Each row of a before or after table is a point. The points were changed in one or more steps. Then noise was added and the rows were shuffled. The steps act on columns, c1 being the first. Name the steps. A step turns or swaps two columns, mirrors them in a line or flattens them onto one, adds a multiple of one to another, or multiplies or shifts one. Angles are multiples of 10 degrees, from the lower column toward the higher: turns from -170 to 170, lines from 10 to 170 but not 90. Use the fewest steps. Two steps may share a column if one is a turn and the other turns, adds or multiplies; they go together, in the order done. Otherwise the lowest column goes first.

Before, 14 rows:
[[  7  -2]
 [ 25  20]
 [ -2  15]
 [-42 -23]
 [-23  11]
 [  3   7]
 [ 25  12]
 [-60 -19]
 [  3  -2]
 [ 15  -3]
 [  8  16]
 [-39  14]
 [-16  -3]
 [-45 -44]]
After, 14 rows:
[[ -2   3]
 [-23 -42]
 [ 16   9]
 [ -2   6]
 [ -3  16]
 [ 14 -39]
 [  6   3]
 [ 12 -23]
 [-45 -44]
 [ 13  25]
 [ -4 -15]
 [ 16  -3]
 [-19 -61]
 [ 20  25]]
Steps: swap c1 and c2

Before, 9 rows:
[[  3  -6  19  -2 -16  25]
 [ -1  21 -25  -4  13  -1]
 [-14 -15 -16 -19  14   1]
 [ 33  18 -25 -18 -23  -5]
 [ -9  -9  11  17  60  21]
 [ 13 -16  19  21  21  14]
 [  4  -8  22  -8  20   5]
 [  3  -4  -6   7   0  -6]
 [ -1  15  16  25  28 -18]]
After (9 x 6):
[[-10  13  51  16 -59  22]
 [ -1  24  57  25 -22 -18]
 [-15 -10  25 -19 -18   3]
 [  5  -2  61  -8 -23   4]
 [ 34   9  16 -18  28  -4]
 [  5  -5  35   8   0  -7]
 [ 13  -9  61  21 -25  13]
 [  2 -13  59  -2  14  25]
 [ -1  24  16  -3  -4  -1]]
Steps: mirror c2 and c5 in the line at 10 degrees; shift c3 by 40

Before, 14 rows:
[[-12  10   9  -3  17  -8  -6  -1  -9  19 -13]
 [-10   9  13   5   8  -4 -19  -2   4  -1  -2]
 [ -5   4   4  10  17   5 -22  14  -1  22  -9]
 [-10 -16 -11 -13   3  -4 -21  10 -15   3 -10]
 [-12   7  -8 -18 -13  16  40   6   1  17  17]
 [ 44 -16 -11 -15 -10   8  -4  11 -14   9 -13]
 [ -8 -20 -14  -9  16  26 -11 -24  -3   3 -15]
 [  2 -13   0   4   3  -8   9   0 -11   6 -15]
 [ -7   5  60  10  16  12  17 -11  -6   1 -11]
 [ -6  -4   4  -6 -11   7 -19   7   0  39  23]
 [  8  -5  -9   6  13  -9  -3  -6  -5   2  -2]
 [ -8   0  -6   2 -21   7 -18 -11 -26   5  -6]
 [-13   1 -14  11 -16  -3 -12  12   0  19   0]
 [ -8   5   7   3 -36  -9  -8 -16  -2   5 -15]]
After, 14 rows:
[[-13   1  -7   6 -13  -3 -14 -15  -1 -13 -18]
 [  3 -14 -12   4   6 -10  10  -3 -13  -7   5]
 [  7  -6  -6   6   3  -6   5   2  -7  -1  -7]
 [ -9   6 -11   7 -19 -11 -22  14  -2  -8  11]
 [ -4  -5  22  -6 -15   6 -17  -4   0 -32 -20]
 [-13   7  10 -21  15  17  17   3   1 -10 -20]
 [ -7 -21 -20   0  -1  28  -1  26  -3  -1  -6]
 [-12   9   6   6  -6  -4  -9   0   4  -5  12]
 [ 43 -16 -16 -17  -5   7  -6  -5 -14  -8  -5]
 [ -6   6  21  13  15  11  21   6  -6 -21  54]
 [-10 -13 -14 -15 -10  -3 -12  -4 -15   1  -4]
 [ -8   2 -10   5 -16   6 -20  10 -26  -3  -3]
 [ -5   4  -4   4  -5   5  -3 -16   1 -23   0]
 [-13  10  -7  -4   6  -7   5   3  -9 -22   6]]
Steps: turn c3 and c11 by -60 degrees; turn c10 and c11 by -160 degrees; mirror c4 and c8 in the line at 170 degrees; flatten c5 and c7 onto the line at 50 degrees
